Rows are points. The last column is the point's height on a tilted bowl or saddle (a function of degree 2), plus a little noise. Along how many of its main directions does it bend up, bend down or stay straight?
(in the rows, 128 means zero)

Points (11 x 3):
[[ 93 133 109]
 [124 144 110]
 [148 196 179]
 [165 200 182]
 [165 125  90]
 [ 81 153 130]
 [170 123  90]
 [130 117  96]
 [111 167 141]
 [129 110  94]
 [196 103  86]]
Directions: 1 up, 0 down, 1 straight

Points (12 x 3):
[[114 106 142]
 [176 128 147]
 [163 117 130]
 [ 89 131 160]
 [ 87 131 165]
 [187 141 172]
 [ 77 167 110]
 [131 164  96]
 [112 137 130]
 [206 145 216]
 [107  62 131]
 [132 155 105]]
Directions: 1 up, 1 down, 0 straight

Points, 16 rows:
[[164 164 126  89]
 [ 86 167  87 140]
 [160 153 165 113]
 [166  72  52  26]
 [130 142 147 135]
 [ 93 152 131 156]
 [115  80 186 142]
 [145  93 121 112]
 [126 127 114 131]
 [114 164 189 139]
 [155 153  96  84]
 [ 86 100 183 162]
 [ 89 142 104 156]
 [ 80 131  57 144]
 [139 146 116 115]
 [172 164 149  92]]
Directions: 0 up, 2 down, 1 straight

Points, 16 rows:
[[ 94 106 119 165]
 [110  93 154 148]
 [185 128  91  51]
 [ 99 132 144 169]
 [ 31 147 164 117]
 [137 134 116 146]
 [ 94 164 102 151]
 [132 189 124 104]
 [ 83  84 117 145]
 [102  90 104 145]
 [ 69 136 116 168]
 [166 115 164  96]
 [157  79 135 104]
 [ 85 137 146 169]
 [142 125 102 134]
 [ 90 202  70  74]]
Directions: 0 up, 3 down, 0 straight

Points:
[[158 143 128  71 117]
 [148 191 141  53 145]
 [ 91 110 142  37  94]
 [163 133 143 118 134]
 [ 88  50 118 139 114]
 [121  74 124 108 106]
 [108 150 153 161 117]
 [120  98 139 159 121]
 [166 181 119 122 161]
 [177 124 147 194 205]
 [163 164 136 138 156]
 [104 122 120 147  98]
 [112 111 162  91  99]
 [ 76  91 139  92  86]
 [138 139 106 117 117]
 [103 173 142 123 112]
 [159  52 192 139 191]
 [176 122  98 131 158]
 [100 128  82  68 104]
 [177 115 135 158 172]
 [140 181 160 177 169]
 [180  63  88 141 190]
 [161 122 109 153 152]]
Directions: 3 up, 0 down, 1 straight

Points:
[[163  79 124 141 173]
 [100  80 142 127 157]
 [125  92 128 136 153]
 [151  66  99 198 209]
 [ 96  88 142  66 162]
 [118 149  88 120 120]
 [154 207 107 165 164]
 [ 86  88  59 132 171]
 [ 63 209 134 119 172]
 [141 158 151 115 146]
 [163  92 132 156 171]
 [ 90 163 119 116 135]
 [127 191 138 187 186]
 [102 127 152 108 141]
 [169 135  86 167 146]
 [ 85 143 144 110 140]
 [135 112  76  90 126]
 [208 134 137 121 179]
 [133 156 166 129 151]
 [ 97 120 191 143 143]
 [154 113 176 122 162]
 [100 158 185 203 186]
 [ 85 128 126 120 139]
 [107 118 176 101 144]
 [117 108 165 114 146]
 [149 170  73 133 110]]
Directions: 3 up, 1 down, 0 straight

Points, 39 rows:
[[ 73 170 114 131  82 191 159]
 [145 120  89 154 129 136 146]
 [ 84 156  85  89 126 149 158]
 [ 94 131  93 126  96  84 148]
 [141  91 170 101  72 156 129]
 [103 124 143 126 151 160 114]
 [131 106 155 195  83 104 133]
 [165 165 162 106  98 196 178]
 [ 99 158 134  52 208 111 196]
 [148  31 144 170 175 127 149]
 [137 152 163 114  70 136 146]
 [142 127 147 118 126 164 127]
 [179  70 129 193  95 190 172]
 [157 137 109  33 115 154 197]
 [100 185 116 161 138 163 158]
 [ 82 169 130 148 143 178 143]
 [121  98 127 143 184  82 141]
 [ 80  87  99 124 176 114 129]
 [156  93 106 147 142 108 142]
 [ 44 136 138  76 110 155 131]
 [143 116 151  92 163 130 138]
 [171 159 160 152 152  99 169]
 [ 98  66  62 161 128 148 148]
 [ 88  99 113 139 210 188 168]
 [155 104 113 166 108 134 137]
 [136 116 107  91 101 101 147]
 [ 70 162  84  66 163 160 186]
 [ 98 144 150 152 120 114 114]
 [136 146 105 133 128 148 142]
 [148 132 134 106 140 121 138]
 [176 114  88 116  72 132 181]
 [189 193 173 122 130 159 204]
 [149 169 138 108  88 132 161]
 [154 177  63 110 146 168 216]
 [134 171 151 134 150 118 148]
 [ 91 121 135 135 191 125 129]
 [137 122 140 129 130 137 119]
 [ 25  51 116 142 124  99 121]
 [128 109  53 156 165 137 175]]
Directions: 6 up, 0 down, 0 straight
